Every row gives one point. A path goes straight from each point to the next, and from the last back to the first. The post is the endless flat space through its rows: a point in 2 columns, a line in 3, a plane in 4, and so on, so that a path can go around it. Count how often the path circles the post. Going back the other way cancels.
In the rows, zero is written as 128.

Post (1 x 2):
[[137 137]]
Path (8 x 2):
[[134 158]
 [125 141]
 [106 109]
 [145 116]
 [176 132]
 [165 135]
 [170 108]
 [169 176]]
Times around: 1

Post (7 x 8):
[[129 148 156  86 127 137 171 119]
 [ 98 129 161 193 163 114 135 138]
 [128  95 138 146 162  91 136 145]
 [102 141  81 147 153 150 114 163]
 [114 113 102 127 145 122 114 107]
 [134 127 155  87 117 185 104 121]
 [ 92 101 138 114 111 100 121 139]]
Path (28 x 8):
[[ 63 159 121 145 175 156 144 158]
 [113 153 148 111 164 111 142 151]
 [141 169 205 117 144 118 160  92]
 [117 133 180 123 173 117 119 144]
 [ 89 124 120 143 166 102 159 127]
 [107 102 128 135 145 112 135 117]
 [130 101 154 115 121 120 134 137]
 [174 113  66 139 191 114 138 144]
 [124 151 107 125 166  95 130  97]
 [ 86 127 167 127 143 122 124 134]
 [154 104 179 130 173 157 128 137]
 [110 115 123 112 185 118 133 145]
 [ 99 150 157 114 151 129 128  87]
 [104 106 128  98 137  77 136 136]
 [104  74 167 120 129 122  98 178]
 [107 111 125  99 106 171 129 157]
 [104 137 151 137 103 133 146 112]
 [136 142 143 106 128 139 140  95]
 [117 143 127 122 146 111 106 162]
 [149 119  97 121 224  83 153 182]
 [ 65 120 135 122 153 119 147 115]
 [132 120 127 166 177 120 175 141]
 [116 120 155 145 132 123 145 149]
 [152  80 126 125 105 146 104 154]
 [126 143 120 126 127 193 118 107]
 [184 146 145 137 154 180 148 149]
 [101 176 132 131 133 125 128 156]
 [ 91 123 115 122 157  76 117 176]]
Times around: 3

Post (11 x 12):
[[113 113  75 124 120 108 130 182 141 172  95 123]
 [115 104 138 135 124 116 167 113 135 125 167 161]
 [108  99  82 114 157 153 118 160 136 138 116 106]
 [ 89 120 115 112 138 111 103 135 145 114 133  95]
 [111 118 144 160 146 112 133 104 148 120 123  97]
 [143 128 132 119 127 105 160  76 111 137 140 158]
 [101 120 112 149 148 134  72 153 151 133 129 117]
 [121 162  86 113 129 140 139 188 136 168 111 130]
 [120 124 159 134 146 106 137 100  95 104 142 166]
 [130 121 142 134  87 129 157 109 100 126 147 159]
 [138  90 155 113 145 111 133 110 148 141 140 120]]
Path (27 x 12):
[[130 166 136 187 164 133 119 128 131 155 142 112]
 [129  63 104 122 118 100 101 139 152 129 124 109]
 [110 138 127 129 144 148 206  90 111  72 141 148]
 [ 98 141 106 144 142 146 112 137 169 150 101 118]
 [102 100 124 128  87  85 143 120 131 169 157 149]
 [ 93  99 101  99 158 134 107 121  84 111 212 171]
 [ 96  86 128 157 112 115 117 141  97 129 149 150]
 [114 165  97 169 115 111  92 141 112 140 138 129]
 [129 150 126 104 128 135 156 151 131 111 146 158]
 [133 107 130 118 129 130 125 144 132 150 120 160]
 [150 105 134 109 157 128 164 115 135 174 161 194]
 [ 57 157 114 116 110 121 144 133  81  95 142  62]
 [107 106 109  67 144 117 167 108 144 103 222 134]
 [171  60 135 140 149 145 112 123 209 165 151 134]
 [144  88 143  75 145 146  89  96 147 143 113  89]
 [130  96 145 147 153  90 149  89 101 157 118 168]
 [ 97 148 105 157 123 134 140 133 100 115 156 101]
 [124 163 114 141 116  86 155 138 127 133 139 141]
 [148  80 119 129 161 169 144 103 119 124 124 141]
 [103  50 146 142 108 107 126 120 177 142 114 146]
 [100  25 105 100 137 168 160 158 139 129 165 146]
 [ 98 138 116 134 113 136 117 125 150 119 114 120]
 [110 114 108 169 108 134 115 113  98  95 103 124]
 [127 110 122 122 169  84 127 122 144 113 141 117]
 [ 74 120 124 141  44 116  96 144 123  97 160 151]
 [107 144 126 174 107 174  97 179 150 158 114 145]
 [ 98 125  86 147 136 107 166 112 134 153 110 121]]
Times around: 4
